Each row is a point. The points of each table are mixes of a few directions, plus a little noise. How many directions does each table use, and how many do they share? Where both have some left over, give the other angles between the two spaces (their principal angles), to ten degrees, smallest first.

First, 5 rows:
[[ -1   0   5]
 [-21  17 -95]
 [  9  -9  44]
 [  4  -5  21]
 [  7  -6  28]]
Second (7 x 3):
[[-24  79  20]
 [ 12 -41 -11]
 [-14  46  12]
 [ 19 -61 -16]
 [  7 -25  -6]
 [ -9  30   8]
 [  8 -27  -7]]
Directions: first 1, second 1, shared 0; angles 90

First (7 x 8):
[[ 23  -5   8  10   7 -20  -7  14]
 [-32  -9  -1  -5  20  30   1  -9]
 [-14   1 -45  -3 -20  -2  15  -7]
 [-36  17  55 -25   2  54   1 -31]
 [ -4   0 -50   1 -20 -12  13   0]
 [ 57  37  95  -7 -26 -23 -16  -1]
 [  6 -41 -63  31  37 -28  -5  33]]
Second (7 x 8):
[[-27 -12  -2   1  17 -25  14   2]
 [ 28   6  21  27 -11   9 -55 -15]
 [ -5  -9  13 -42  24  13   0  32]
 [ 24   6  25  44  -2  10 -22 -23]
 [ -4 -10  15 -49  27  18   0  37]
 [-44   9 -92 -34 -52 -46  42  -2]
 [ 27  11  20  51  -2  22  21 -30]]
Directions: first 3, second 4, shared 1; angles 60, 70

First:
[[  0  16  52 -93  88  -9  -1  34  -9 -58  50  21]
 [ 43  -2 -25  26 -25  10   3  -9  20  41  -1 -17]
 [ 24  -8 -19   7 -18 -19  -5  15 -13  32  -3 -11]
 [  3   7  10 -15  19   7   4   1   9 -12  12   4]
 [ 31  -2  10 -11   8  24  -8 -16  18   0   9   0]
 [-65   5  -2  -4   4 -46   9  36 -41 -20 -10   8]
 [ 89 -67  49 -43  -6  66 -95 -69 -11 -11 -25  20]
 [-16   6 -19  14 -12 -27  14  22 -12  15  -3  -7]
 [-86  17 -13  51 -23  -4  29  -9   2 -20 -26   4]
 [ 39  26 -16  27  -1  39  33 -25  66  24  23 -18]
 [-60   2 -28  39 -34 -40  14  22 -30  10 -28  -3]]
Second:
[[-44  -8 -10 -35   2  23 -32  22 -15 -14  44 -23]
 [ 48  17  13  33  -2 -34  12 -21  22   6 -24  27]
 [ 35   8   8  26  -2 -21  17 -16  14   8 -26  19]
 [ 85  51  27  44   0 -81 -39 -34  49 -13  22  47]
 [ 61  28  18  38  -1 -50  -4 -26  31   1 -10  34]
 [ 10 -20  -1  22  -3  14  65 -10  -6  26 -70   4]
 [-85 -35 -24 -55   2  65  -6  38 -41  -5  25 -46]
 [-61 -26 -17 -39   2  47  -2  27 -30  -2  16 -33]
 [ 13  21   6  -2   1 -25 -41  -3  13 -16  40   9]
 [-32  -4  -7 -27   2  17 -28  17 -13 -12  36 -17]
 [-29 -35 -12  -4  -2  44  58   9 -25  23 -55 -17]]
Directions: first 4, second 2, shared 0; angles 60, 70

First (10 x 20):
[[  4   3   4   7   4  13  -5  -6   6   1  -8   3   4   9   2  18  15   6
    2  12]
 [-22 -18 -21 -33 -23 -69  23  39 -36  -6  43 -18 -23 -47  -9 -95 -84 -35
  -12 -63]
 [  1   1   1   3   2   5  -3  -3   3   0  -3   2   1   3   1   7   7   3
    0   5]
 [  3   3   3   4   4  10  -4  -6   5   1  -6   3   3   7   2  14  12   5
    2   9]
 [  3   3   3   5   3  10  -4  -6   5   1  -6   3   4   6   1  14  12   5
    2   9]
 [  3   2   3   3   2   7  -3  -3   4   1  -4   1   2   5   1   9   8   3
    1   7]
 [  3   2   3   4   3   9  -3  -5   5   1  -5   2   2   6   1  12  11   4
    1   8]
 [  3   2   3   5   3   9  -4  -5   5   1  -6   2   3   6   1  12  12   5
    2   8]
 [  4   4   4   6   4  13  -4  -8   7   1  -8   4   5   9   2  18  16   6
    2  12]
 [ -2  -1  -2  -3  -2  -5   2   3  -3  -1   4  -2  -2  -4  -1  -8  -7  -3
   -1  -5]]
Second, 8 rows:
[[-25   3 -14 -13   3 -12   9  11  -8 -10  14  11 -11  10  -1 -16 -29 -13
   -2  -1]
 [  0   0  -9   5  -1 -19   2   3   6   3   2  -7  -3  -7   1  -4 -12 -11
   -7 -11]
 [-19  11  -4  -6   7  12   9   7  -6  -8   9  16 -13  24   3   3  -9  -4
    2  15]
 [  8   2   7   3  -3   8   4   3  -5   3   3  -4  -6  -3   2  -2   4   2
    0  -1]
 [  6 -14   9 -10  -5   3 -11  -8  -4  -1  -8  -2  18 -15  -7 -10  10  14
    8  -5]
 [ -4  26 -16  23   5 -13  26  22   5   7  19  -5 -40  17  15  10 -24 -32
  -19  -1]
 [ 28   2  15  14  -9   9   6   3  -4  12   0 -17  -8 -15   4   0  15   4
   -3  -9]
 [  6 -30  11 -17   5  13 -44 -41  18  -6 -40  10  63 -11 -16  18  44  40
   21  14]]
Directions: first 1, second 4, shared 1

First (11 x 32):
[[-20   5 -32 -26  38  -9  49 -11  14 -22  41   6 -29  37  -1 -16  39  -2
   -9 -23  36  40  -6  35  12  42  33 -15   1 -25  34  12]
 [ -1   4 -18 -34  30 -20  -2 -47  40   1  11 -14 -20  22  -1  11  10 -19
    9 -27  30  52  -8  47  22  18  13  -9  21 -35  23  39]
 [  2  -2   3  -8  -4 -10   8  15  -1   7  -1  -3  17   1  -4   3  10 -23
   16  -3  -1   9 -15 -11   6  -4  -5 -15   2 -17  23   6]
 [  7  -1   4 -35   5 -29  -5 -10  22  18  -5 -15  23   8  -7  17  12 -52
   36 -15   4  41 -30   9  26  -7  -8 -25  20 -49  42  36]
 [-24   3 -25   8  22  17  49  10 -13 -32  38  19 -33  23   1 -25  25  36
  -33  -5  21  -2  13  12 -10  35  32   2 -17  16  -1 -24]
 [ 13   2  20  49 -25  34 -69 -36  -5   3 -36  -1 -21 -37  15  11 -65  69
  -35  23 -23 -59  48   0 -31 -28 -17  58  -4  75 -95 -27]
 [-10  -3  -2   6  -7   3  54  63 -35 -14  20  17  16  10  -9 -21  34  -8
    1   8  -5 -13 -11 -35  -8  11   8 -23 -21  -3  30 -26]
 [  8   0  12  21 -14  12 -31  -9  -5   5 -20   0  -1 -19   3   5 -28  22
   -9  12 -13 -26  16  -7 -12 -17 -14  21  -2  30 -36 -13]
 [ 21  -5  31   6 -32  -3 -45  11  -5  28 -40 -11  38 -29  -1  19 -29 -22
   26  17 -32 -21  -7 -28  -2 -40 -37   2   6   1 -11   2]
 [ 13  -6  18 -17 -17 -21 -16  16   3  25 -19 -13  38 -10  -7  15  -1 -48
   35   3 -15  14 -28 -21  11 -24 -23 -20   9 -31  28  17]
 [ -9   3  -8  29   1  27   5   0 -16 -22  10  16 -28  -2   6 -16  -8  52
  -36  10   2 -30  30   4 -19  12  13  24 -16  44 -39 -30]]
Second:
[[ 14  -9   5  -9  -8  -3  20  -4   9 -10  -8   2  13   6   5 -13   5   4
   -2 -13   1   0 -18  -8   1  -1   1  -3  19  -1  11 -11]
 [-55  29 -19  37  28   1 -78  19 -40  42  32  -7 -48 -20 -16  52 -23 -19
    7  48  -8   2  73  34  -4   0  -7  11 -69   4 -40  43]
 [ 50 -27  17 -35 -26  -1  68 -17  37 -37 -29   8  44  18  15 -45  23  15
   -7 -42   8  -3 -64 -31   1  -1   5 -10  63  -3  35 -41]
 [-20  11  -7  15  12   0 -30   8 -15  15  13  -1 -20  -8  -5  21  -9  -7
    3  19  -4   2  28  15   1   0  -2   3 -27   2 -15  18]
 [  8  -4   2  -4  -4  -2  10  -1   5  -5  -4   2   6   2   4  -6   4   1
   -2  -6   2   1  -9  -3   2   1   0  -1   7  -1   6  -5]
 [  2  -1   0  -2   0   2   0   0   1   1   1   0   1   0   2   0   0  -1
   -1  -1   1   0  -2   0  -1  -1  -1   1   1   1  -2  -1]
 [-58  33 -19  39  30   1 -83  22 -43  44  33  -6 -52 -21 -16  54 -25 -19
    7  50  -8   2  75  38  -2   1  -6  10 -74   4 -42  48]
 [ 36 -19  11 -23 -17  -1  48 -13  25 -26 -22   3  31  13  11 -30  15  10
   -3 -29   5   0 -46 -22   3  -2   2  -5  46  -3  26 -30]
 [ 57 -31  20 -39 -29   0  81 -22  44 -43 -33   7  49  21  17 -52  24  18
   -8 -49   8  -2 -73 -36   3   0   6 -10  72  -5  41 -47]
 [-30  16 -13  18  15   1 -42  10 -21  23  17  -2 -27 -11  -8  27 -12  -9
    4  26  -4   2  37  18  -2   0  -3   6 -40   1 -20  24]
 [ -1   0   1  -1   0   0   0   1   1  -1  -1   0   0   0  -2  -1   1   1
    1   1  -1   0  -2   1   0   0   0  -1   1  -2  -1  -1]]
Directions: first 3, second 1, shared 0; angles 70
